Every row gives one point. Any point is a mix of the corners, with weights that add up to 1. It lies inside the corners' shape when no weight is negative. Is each point inside? If not, which corners have a negative weight?

Corners:
(1): [10.6  1.7]
(2): [-37.6  14.1]
(3): [ 19.6 -18.5]
Points:
[-28.0  13.6] -> outside (3)
[ 10.1 -12.5] -> inside
[ 16.4 -14.9] -> inside
[ 17.1 -16.3] -> inside

Corners:
(1): [ 11.3  -6.6 -25.3]
(2): [28.2 -0.6  8.0]
(3): [ -5.4 -16.1  22.8]
(4): [-51.5   1.8  -1.2]
Points:
[-44.0   0.4  -0.4] -> inside
[-13.2  -8.6  -3.6] -> outside (2)
[ -7.0 -13.6  17.6] -> inside
[ -6.2  -4.9 -12.8] -> inside

Corners:
(1): [ -9.1 -31.1  -8.0  21.1   2.8   2.6]
(2): [-41.5  27.3  19.8 -47.2   6.3  -4.7]
(3): [  8.5  17.0 -17.7   2.4 -10.8  18.2]
(4): [-22.5 -17.7  48.6  -3.4  -0.4  32.1]
(5): [ 22.8  -2.6  -9.5 -23.5   2.5  16.1]
(6): [-17.2   7.6   5.7  10.0  18.6 -37.7]
(7): [ -5.0  41.0 -30.5 -45.0  40.4 -10.0]
Points:
[-10.2   3.3   1.1   0.7  11.0 -14.9] -> inside
[ -4.8 -16.1  -3.6  13.6   5.1   1.7] -> outside (2)
[-10.1 -22.0  10.9   4.1   3.0   2.4] -> outside (3, 7)
[  8.6  -4.2  -0.4 -15.9   3.5  13.9] -> inside
[-12.8  13.6   9.0 -16.6   7.0   6.2] -> outside (1)
[-13.5  12.9   3.7 -22.4  16.8   3.4] -> inside

Corners:
(1): [ 25.0 -18.2 -17.0  11.5 -28.6 -21.6  -3.4   3.9  -9.4]
(2): [  0.9 -23.2 -13.3  21.7   4.9 -20.5   9.4 -34.7 -13.7]
(3): [-10.3  28.4 -11.8   7.1  -0.3 -30.3   8.0  11.7  31.2]
(4): [ -6.0 -25.0  11.4  -5.0  11.9  15.8   2.8 -31.0  19.8]
(5): [-17.5   4.2 -31.2  20.3  30.8 -41.7   6.1  21.4  25.1]
(6): [-28.5  29.4   1.2  19.3 -28.9  17.6 -21.6  37.2  17.3]
(7): [ 20.0  22.7  24.8 -22.9  21.6  16.9   3.7  -4.9  -5.4]
(8): [ 22.9 -27.5  41.2   6.4  -0.9  21.3  -6.1 -25.2  10.2]
(9): [  0.9  -2.4  29.7   1.3 -16.3 -19.7  -8.8  -1.8 -11.8]
(10): [-18.3  38.1 -16.4 -16.6 -11.9 -12.8  29.1  52.2  23.7]
Points:
[ 26.1 -31.3  14.1   6.7   0.0  -5.1  -2.4 -26.1  -6.6] -> outside (3, 6, 10)
[ -3.9   8.5   5.2   1.2  -0.1 -12.6   1.4  10.9  11.4] -> outside (2)
[-17.1   3.0  -3.2   4.0   8.8  -1.9   0.9   2.4   8.2] -> outside (1, 3, 8)
[ -6.9  12.2   3.6   7.0 -10.4 -12.3  -2.8  10.4  10.5] -> inside

Corners:
(1): [-23.1  37.4  24.2 -35.7  29.0  32.3 -13.4   0.5  -8.1  19.7 -52.5   9.9]
(2): [ 12.9 -24.3 -12.3  12.1  29.4  -4.2  -8.3   4.3  18.5 -34.2  30.9 -10.8]
(3): [ 26.2  17.5  -1.9  26.3  -0.8   0.3   5.7  10.3 -47.9  16.9   0.6  20.1]
(4): [ 41.1 -21.3   5.5  26.2  -4.5 -19.1  -3.7  16.5 -15.3 -19.7  12.1  -0.9]
(5): [  3.1  11.8   4.4  -6.1   7.2  -9.7 -43.5  -7.5   1.7 -19.2  18.8  35.9]
(6): [ 29.3   8.2  32.4   3.3  -0.9 -16.2  11.7 -36.0  16.9  51.2  -0.9  15.7]
(7): [-11.1   8.9 -20.9   2.2  22.4  16.4 -11.5 -26.5  14.6   4.3 -58.5 -17.6]
(8): [-19.0 -48.1  -7.8  -7.1   7.3 -15.8   8.8  23.2  -3.6 -20.9  -0.4  -0.9]
(9): [ -7.5 -17.8  11.5  14.1 -31.8  -4.3  -2.7   2.4  36.3 -17.2  19.5  -0.6]
(10): [ 45.0 -23.1   2.3 -26.6  -1.9 -28.7  16.0 -57.6  45.2  -7.9 -32.0  -4.8]
(11): [-13.0 -11.1  -8.0   8.0   9.1  23.5 -35.1  -3.3 -36.8   1.2  19.8  -7.5]
(12): [-14.2   6.2   6.3  13.2  11.0  -4.3 -13.4 -18.9  -8.5 -20.5 -19.7  -5.5]
(13): [-16.3  32.0  22.8 -14.6   7.4  -8.9 -30.9   9.5 -19.5  15.8  -9.0  -6.5]
Points:
[  4.8  -7.2   1.1   4.9   9.6  -3.0 -11.4  -1.6   0.8 -10.5   7.0   2.4] -> inside
[  1.9  -3.7   5.8  -4.1   9.6  -1.3  -3.5  -6.1   0.2   2.5 -12.6  -3.4] -> outside (5)
[ 12.9  -9.4   6.5  -0.1   2.0 -17.9  -6.7 -17.0  25.2  -8.1  -2.3   0.7] -> outside (1, 3, 11)
[  0.7  -8.2   3.7  -2.1   6.7  -4.4 -11.8 -13.0   4.2  -5.7  -5.1  -0.2] -> outside (3)
[  3.1   5.1   7.9  10.5  -5.1   0.0 -13.5   1.0 -10.4  -9.4 -13.1  -8.7] -> outside (2, 5, 6, 8)
